Each row of a before or after table is a point. One or more steps were done to the points. Then noise was added and the rows were shuffled. The steps act on how far a point lies along the listed directions, d1 being the first. What was done? A step turns or swaps two directions, mirrors them in a line or flattens them onto one, adds a multiple of one to another, or multiplies one. Angles are multiples of 10 degrees, from the lower direction toward the higher: turns from -170 to 170, lines from 10 to 170 but not 90. Use the fewest steps. Two steps may share a direction if one is a turn and the other turns, adds or multiplies; they go together, in the order done. Otherwise the lowest direction goes first.
In the rows, zero is written as 128.

Directions:
(1): [163 177]
(2): [177  93]
Before (14 x 2):
[[158 211]
 [178  50]
 [205 158]
 [153 106]
 [188 102]
 [151 138]
 [162  77]
 [ 98  89]
 [189 169]
 [ 81 121]
 [129 123]
 [163  60]
 [209 119]
 [104 138]]
After (14 x 2):
[[146  85]
 [112 135]
 [173 115]
 [188 130]
 [ 99  88]
 [141 110]
 [150 143]
 [130 125]
 [148  76]
 [186 173]
 [ 91 112]
 [193 169]
 [165 209]
 [155  67]]
Steps: multiply d2 by 0.7

Directions:
(1): [ 95 127 173 158 140  58  58 150]
(2): [117 149 212 113 146 204 107 127]
(3): [179 167 152 206 125 126 168 173]
Before (12 x 8):
[[112 109 103  95 122 101 112 106]
 [107 105 139 121 124 101  88 103]
 [134 131 127 130 136 104 136 138]
 [139 145 160 156 124 150 111 156]
 [ 69  99 137 110 125  80  65 111]
 [112 122 148  97 134 138 106 110]
 [136 148 145 137 140 125 114 137]
 [124 127 131 109 124 161 116 124]
 [115 104 113  80 151 159 146  94]
 [112 125 169 129 132 144 114 128]
 [ 70  86  75  55 125  64  82  81]
 [139 134 128 104 140 166 160 103]]
After (12 x 8):
[[ 31  65  83   9 132  64  40  56]
 [152 147 111 138 134 127 144 135]
 [112  90  89  97 113 102 115  86]
 [ 91  98 118  80 128  99  86  97]
 [122 123 120  98 123 162 119 118]
 [135 136 134 134 137 102 136 141]
 [122 138 166 105 150 167 130 109]
 [ 79  74  53  73 106  85 107  81]
 [ 85 100 143  65 162 158 105  89]
 [133 116 103 118 122 147 162 114]
 [116 109 105  77 126 140 129  92]
 [167 142 108 164 112 149 159 156]]
Steps: mirror d1 and d2 in the line at 130 degrees; multiply d3 by 1.6

Directions:
(1): [200  59 172 151 132  90 102  64 170 102 126 152]
(2): [115  59 114 184 130 225 149 103  83 146 116 148]
Before (10 x 12):
[[127 109 120 129 150 145 118 116 131 125 126 127]
 [137 159 142 137 115  93 128 136 156 139 127 113]
 [125  97 110 163 130 173 140 110 124 135 135 142]
 [164 158 148  92 140  17  99 133 178 105 144 122]
 [102 156 127 131 126  92 147 153 106 136 134 140]
 [182  98 168 144 119  88 101 106 179 118 122 131]
 [230 102 199 119 121   7  82  69 200  77 140 156]
 [178 140 167  99 122  38 107  97 165 104 123 120]
 [182  57 164 162 121 108  91  51 172 104 120 150]
 [135 171 148  91 123  77 109 146 151 109 120 106]]
After (10 x 12):
[[180  92 168 149 120 100 103 101 174 119 120 133]
 [183  63 166 158 121 101  87  53 177 103 120 147]
 [137 145 141 151 115 110 133 131 148 142 125 118]
 [ 99 151 128 137 127 103 149 150 101 137 134 145]
 [224  72 194 147 122  50  91  59 179  86 134 166]
 [129 147 143 110 122 112 117 137 134 114 116 113]
 [127 116 113 149 130 148 133 116 136 131 138 137]
 [159 123 139 121 142  69 109 119 154 116 137 131]
 [173 112 161 120 123  74 114  86 147 111 119 128]
 [128 115 122 124 152 137 114 117 134 125 127 123]]
Steps: multiply d2 by 0.4

Directions:
(1): [109 113  52 186 145 112 159  55 112 154  61 188 140 154 111 177 117  45
 126 125]
(2): [161  45  68 165  97 121  95 160 135  49 179 102 124  96  92 115 129  74
 105 194]
(3): [170  54 153 151 116 165  85 127 116 181 123  93  54 180 205 147  78 106
 178 122]
(4): [145 167  94 178 173 129 189 175 154 112  72  31 137 149 195 131 178 127
 121 166]
(5): [168 155  87 188  96 118 159 157 141 195 173 133 188 113  97 133  73 179
 215 156]
Before (10 x 20):
[[ 88 100 168  71 126 114  97  87 114  88 139 200 105 106 101 131 156 118
   94 100]
 [ 89 139 166  96 154 124 131 128 152  97 122 126 118 157 139 132 156 127
  103 112]
 [165 103  65 213 142 142 171 147 128 143 117 100 126 157 134 163 117 109
  151 164]
 [144 104 163 110 155 151 118 161 133  53 121  50  87 149 198 115 181 114
   60 121]
 [163 108 132 141 111 120 107 164 140 107 177  66 130 123 128 120 116 127
  149 139]
 [ 86  89 148 120 143 163 117  28 116 147  81 166  65 176 157 156 122  69
  107  81]
 [131 135 169  96 162 147 118 155 130 121 101  93 106 138 192 116 148 144
  109 130]
 [121 130 135 125 129 135 102 119  98 223 106 185 111 165 143 149  71 122
  174  60]
 [113 207 165 104 153 123 182 155 160 133 116  95 189 121 119 100 143 183
  121 132]
 [167  85  88 174 127 139 156 148 130 113 105  55  97 133 182 131 112  67
  150 161]]
After (10 x 20):
[[161 119 183 115 149 160 107 171 129 160 115  74  89 157 219 118 115 163
  156 131]
 [ 65 124 193  67 151 161 114  56 125 109 103 152  73 152 145 125 156 114
   75  75]
 [ 63 168 168  41 128  91 127 115 129  46 168 212 167  57  39 102 192 166
   65 106]
 [101 144 182  98 149 130 126 142 157 111 140 116 122 158 148 125 144 151
  127 112]
 [196  67 183 133 127 179  89 200 133 102 163   7  58 171 245 110 130 142
  128 132]
 [183  41  76 215 142 165 136 127 114 154  93  84  66 199 187 179 104  64
  153 158]
 [197  17 104 190 118 167 122 150 123 133 104  26  32 168 239 143  79  41
  174 159]
 [ 82 178 132  96 152 121 125 106  98 196  87 210 140 148 113 142 109 128
  131  49]
 [136 184 163 129 148 137 177 145 155 183 102  92 167 154 154 120 109 173
  159 127]
 [174  89 106 165 105 118 109 161 136 123 178  68 134 129 126 134  99 113
  169 149]]
Steps: turn d1 and d5 by -40 degrees; multiply d2 by 1.3; add 1.5 times d4 to d3

Directions:
(1): [148 194 168  82  73 115 121  91 159 177  46 106 158 136  50 130 125 184
 110 164  88  93 130 156 101 107 104 134 224  60 151  97 133 139 208  93
 100 112 119 118 137 145 150 112 101 154  99 218 150  79 204  96  99  78
 103 117 177 133  82  60  43 151 137  67]
(2): [202 175 127 116  63 145 196 106 123 160 174  96 111 121 138 121 117 108
 116 122 114  85 100 195 108 102 141 147 112 106 109 205 116 102 154 152
 125 139 120 139 178 117 241 146 203  28 196 129 124 102  86  69  80 195
 101 132 116 161  68 132 152 219  69 184]
(3): [146 125 100 188  82 150 141 134 127 152 143 163 144  86 128 146  73 105
 136 146 163 179 172 161 241 109 100 171 174 159 150 141 130 175  86 185
 144 127 165 156  88 126  75  88 137 105 130 125 117  70 190 145   7  70
 126 109  44  46 173  88 102 219 116 148]
Before (9 x 64):
[[ 98 122 130 108 141 125 108 133 145 131 105 128 129 143 134 109 148 135
  120 124 125 130 125 103 109 133 133 112 130 127 130 114 123 125 150 124
  129 126 129 110 132 143 115 140 103 160 101 141 138 133 132 149 179 120
  142 134 140 146 115 124 122  91 139 106]
 [ 94 105 127 140 137 127 112 143 120 117 118 152 133 112 131 140 116 141
  153 133 143 147 137 125 154 126 120 124 154 147 135 109 138 152 116 128
  131 128 127 140 105 127  82 118  93 156 106 129 128 123 170 140 115  88
  128 133 118  97 145 124 127 106 142 121]
 [111 140 141  98 146 104 107 127 137 120  93 117 131 147 103 129 140 149
  123 124 113 115 116 125  92 123 129 107 136 104 138 108 139 123 144  95
  114 130 111 105 133 133 121 126 102 162 101 145 126 137 144 134 173 110
  124 124 151 146 120 113 121  83 148  94]
 [133 133 133  96 135 120 146 129 125 110 153 109 115 150 135 103 160 128
  115 108 100  86  88 123  49 144 146 108  86 119 119 150 116  92 136 100
  131 138 106 121 157 121 192 148 135 119 149 130 127 162  78 113 205 176
  118 140 165 186 109 151 167  94 107 144]
 [155 149 121 154  88 131 152 117 132 151 150 142 119 132 128 124 105 123
  122 133 132 140 141 164 161 110 109 153 158 128 128 151 126 138 127 160
  140 130 146 132 131 115 129 110 134  96 145 139 130  95 157 129  71 120
  109 128  83 106 138 116 112 190 120 149]
 [124 123 122 124 121 118 115 116 123 123 115 132 134 129 123 127 114 132
  128 132 132 133 158 154 132 129 111 149 159 125 139 108 130 134 123 118
  126 125 135 134 122 125 107 108 122 152 102 148 136 123 163 127 106  89
  130 134 125  96 145 115 103 122 138  93]
 [121 130 131 116 145 115 128 129 120 123 137 122 117 133 137 125 133 120
  137 124 116 125 118 130  98 136 140 117 109 130 122 135 133 103 133 127
  131 134 121 126 138 125 148 139 122 130 140 108 131 135 108 111 140 162
  120 129 147 161 117 145 144 116 120 136]
 [129 121 105 167 116 136 140 145 134 138 144 151 132 105 137 129 103 119
  136 135 154 169 132 127 184 112 118 141 147 147 132 139 134 149 105 148
  138 137 158 143 109 136 107 104 122 125 127 129 121 115 137 145  91 129
  130 139  94  91 151 105 121 149 116 139]
 [113 146 163  78 147  98 100 117 143 140  57 111 137 153  85 104 158 167
  111 145  97  97 133 109  76 144 113 110 164  91 141  81 136 120 184  76
  102 128  96 107 145 149 128 134  94 178  85 190 141 124 161 116 196  93
  108 142 181 145 105 108  69  68 150  57]]
After (9 x 64):
[[133 142 140  81 136 116 145 123 126 110 145 100 114 156 131 100 168 137
  111 107  91  73  78 120  27 147 148 103  85 107 115 147 115  83 151  88
  123 136  98 115 167 121 206 154 132 122 149 135 132 168  72 107 221 183
  115 143 185 204  96 153 165  83 109 139]
 [115 105 115 138 135 123 113 127 117 113 129 140 129 125 139 126 115 123
  132 127 142 147 161 146 143 135 114 149 144 143 137 109 131 135 101 126
  131 127 140 137 113 120  93 110 122 153 100 130 131 131 154 138 108  92
  135 135 112  88 160 128 114 116 140 103]
 [105 120 134 134 118 128 117 133 126 131 106 147 139 112 117 140 112 148
  151 139 138 140 139 139 156 119 114 128 173 133 141 108 139 155 131 124
  126 126 127 140 108 129  90 115  92 152 104 148 133 109 184 132 100  79
  121 131 123  97 132 108 112 123 137 115]
 [ 73  80 134 110 213 102  84 151 118  88 107 135 118 155 145 102 169 131
  128 116 127 131 136  63  92 171 131  94  88 145 127  83 135 115 120  90
  123 138 100 107 128 139  85 146  92 189  89 116 126 178 104 156 248 121
  134 153 155 143 154 166 133  12 162  86]
 [145 125 108 175 103 135 147 130 127 136 168 155 114 126 149 126 100 108
  129 125 151 160 148 153 185 116 113 156 139 153 125 154 127 143  97 174
  152 132 154 138 118 113 105 107 135  97 147 112 122 106 147 147  70 121
  119 128  61  90 162 132 130 184 121 162]
 [126 142 140 105 140 113 129 124 123 128 127 116 119 136 128 124 137 128
  133 128 105 117 117 135  84 134 138 116 116 121 122 135 134  98 145 120
  126 133 117 124 143 126 157 142 122 133 138 117 134 132 110 105 144 164
  116 128 160 170 106 141 137 115 119 129]
 [140 141 109 163  94 137 146 136 140 153 130 149 137 102 124 128  94 127
  130 143 149 162 137 142 189 104 111 148 171 133 140 140 134 157 118 150
  134 133 160 145 108 139 115 100 122 120 127 146 125  97 157 135  68 119
  124 133  93  84 142  85 103 173 114 133]
 [ 99 117 135 107 168 105 100 135 130 101 108 123 123 148 125 129 146 139
  128 115 123 124 115 107  91 132 137 100 110 120 131 109 140 118 125  97
  120 134 111 106 130 130 109 132 102 166 103 120 121 157 125 145 194 122
  135 130 148 148 131 134 142  60 153 101]
 [ 97 125 134 105 142 123 108 131 144 131 103 124 127 144 133 108 150 137
  119 123 120 128 123 100 101 134 137 109 129 122 128 115 124 121 156 121
  128 127 126 108 135 143 118 141 103 161  99 144 137 137 127 146 186 124
  142 136 145 152 112 126 123  86 139 104]]
Steps: mirror d1 and d2 in the line at 110 degrees; multiply d3 by 1.3

Directions:
(1): [143 144 140 118 171  64 102 149  76 182 165 126 150  84 137 156  96  95
 134 110 151 150 140  90  94 164 166 190 154 149  56 170 120  77 107  66
  69 162 150  90  79 118 176 106  77 165 116  98 112 112 233   7 105 126
 178 214 161 104 164 123  99 207  97 147]
(2): [196 219 204  82 101 108 151 147  99 142 109 175  55 108 201 110 112 178
  99 158  73 145 127 134  83  85 140 142 124 172 169 115 104  77 109 148
  81  86 137 184 167  55 112 102 147 128 106 168 107 117 196  92 145 134
 149  26  49 126  59  94 123 168 181 164]
(3): [146 170 134 200 149 172 168 103 140 135  78  72 101 154 107 130  94 106
 100  78  79 182 172  84 138  82 167 205 111 168 220 118 122  71 136  69
 201 170 117 192 123  89 106 139  81 125 216 174 165 172  90  89  72 131
 136 143 167 221 149 176  99 148 117 107]
Before (9 x 64):
[[132 127 149  97 100 130 147 130 140 116 120 143 102 130 136 110 145 159
  121 153 125 103 111 163 123 122 115  87 123 117 135 114 137 152 134 162
  117  97 126 128 146 128 108 131 159 115  94 133 123 135 114 175 156 130
  117  81  91 111  97 121 148 104 138 133]
 [118 117 116 131 137 116 123 138 113 133 135 116 147 136 119 142 117 113
  137 111 147 139 115 120 124 145 131 128 131 113  95 143 132 129 135 115
  123 144 135 110 117 144 144 127 116 132 126 112 127 127 135 110 123 128
  129 159 144 115 134 140 131 134 108 132]
 [175 182 171  82 110 108 130 146 107 140 121 159  82 111 179 117 123 155
  123 159 108 128 123 127  96 108 124 127 132 139 133 132 122 110 112 150
   83  92 130 143 148  87 121 101 155 132  94 141  97 110 190 119 148 136
  131  61  76 104  77 101 125 157 165 170]
 [154 166 167 103 125 108 132 133 107 136 134 145 112 121 159 124 119 135
  117 132 110 125 139 125  99 109 159 137 133 144 140 140 121 102 123 124
  116 115 134 149 137 103 136 118 125 134 113 145 117 123 160  96 133 127
  149  97 112 126 101 108 119 154 143 144]
 [127 134 138 125 113 124 131 124 140 124 130 134 126 130 142 114 136 140
  130 147 131 111 121 145 139 122 119  98 119 123 139 122 132 142 128 151
  126 105 125 129 139 124 106 134 149 127 114 127 124 128 113 156 141 127
  117  88 101 107 105 114 134 108 132 133]
 [132 131 122 126 109 138 146 124 136 113 119 135 116 133 130 121 126 146
  119 134 120 125 133 132 132 112 123 120 121 124 152 123 137 140 135 138
  142 118 130 158 149 118 117 131 147 127 139 148 126 131 119 151 133 126
  126  89 119 141 119 130 137 124 147 127]
 [125 121 115 126 130 121 123 123 135 127 137 123 142 131 114 126 127 120
  126 119 140 122 140 123 124 147 118 130 132 121 108 130 136 128 123 110
  133 140 128 119 111 132 130 125 122 117 134 117 128 130 120 124 123 123
  125 152 143 122 143 123 129 122 116 131]
 [112 136 125 136 147 123 114 128 120 136 141 115 143 126 121 141 122 120
  131 112 139 128 123 114 134 140 134 128 128 122 111 131 128 116 118 113
  121 127 127 120 109 136 131 128 116 134 129 115 131 132 129 117 115 123
  127 155 147 128 141 134 122 138 120 129]
 [121 124 125 129 128 117 122 123 126 133 136 135 134 118 122 132 126 127
  141 133 138 128 126 128 129 138 117 126 127 119 117 134 126 133 120 121
  126 138 129 111 129 138 120 125 121 136 121 134 133 121 139 119 124 127
  126 140 138 119 140 139 128 131 119 120]]
After (9 x 64):
[[127 113 149  68  98 105 128 142 128 121 145 164 115 115 145 113 154 163
  132 170 147  85  96 175 114 145 105  65 132 105  90 123 138 168 128 177
   81  85 133  99 142 142 123 124 171 121  58 111 106 116 142 175 176 129
  120  87  81  72  93 102 156 106 138 144]
 [118 120 124 124 124 117 121 123 128 130 138 139 135 118 124 131 130 130
  143 137 140 122 122 134 130 140 113 117 126 114 114 132 126 140 119 128
  123 134 128 108 131 141 119 125 128 134 115 132 131 118 136 128 130 127
  122 134 133 114 136 136 131 125 122 120]
 [124 125 138 107 112 109 119 131 133 127 145 147 134 121 148 116 142 143
  136 158 143 100 111 153 134 134 113  85 125 116 112 128 133 151 124 159
  104  98 129 110 137 132 114 129 156 131  93 114 114 117 130 156 153 126
  118  91  94  83 102 102 138 109 132 140]
 [111 135 124 140 143 130 119 125 125 131 136 113 140 131 120 138 123 122
  129 112 136 129 123 115 137 135 132 125 125 121 121 126 130 118 119 116
  129 125 125 125 113 135 125 130 120 130 133 119 133 135 119 126 115 123
  123 147 145 133 139 137 124 131 122 127]
 [123 118 113 126 124 128 125 121 140 121 134 124 140 135 113 123 130 123
  125 122 139 120 138 128 128 143 114 123 129 118 115 125 136 134 126 118
  138 136 126 123 116 134 125 127 128 112 134 119 129 131 110 138 126 124
  119 144 139 124 138 123 132 113 119 129]
 [158 171 170 103 137  92 126 138  93 150 142 143 117 110 161 131 110 127
  119 126 114 133 143 114  90 117 170 155 139 150 124 151 119  87 118 106
  103 125 140 140 124  99 148 113 110 143 112 139 115 119 187  63 124 126
  163 120 122 122 111 108 111 175 135 148]
 [134 135 124 130 114 135 147 124 133 118 119 131 115 132 130 124 121 142
  117 128 118 130 137 126 130 112 129 130 122 129 152 125 136 133 134 129
  142 124 131 159 145 115 119 131 139 130 144 148 127 133 125 139 126 125
  130  97 124 145 123 133 133 132 143 127]
 [177 177 175  56 122  65 106 163  80 161 152 176 100  83 190 129 119 147
  135 167 134 121 114 124  78 139 129 130 149 137  72 154 120 106  99 141
   35  94 144 106 128  94 149  87 148 149  61 113  78  89 249  78 155 134
  151  94  78  64  86  84 122 185 155 185]
 [115 112 114 127 130 121 123 136 118 126 134 119 146 141 119 138 123 119
  138 116 147 133 110 128 127 144 124 115 129 108  98 139 135 139 138 127
  125 137 133 111 123 148 139 129 125 128 121 112 125 125 124 128 130 128
  122 147 137 112 128 138 137 123 112 132]]
Steps: add 0.7 times d2 to d1; multiply d3 by 2.5
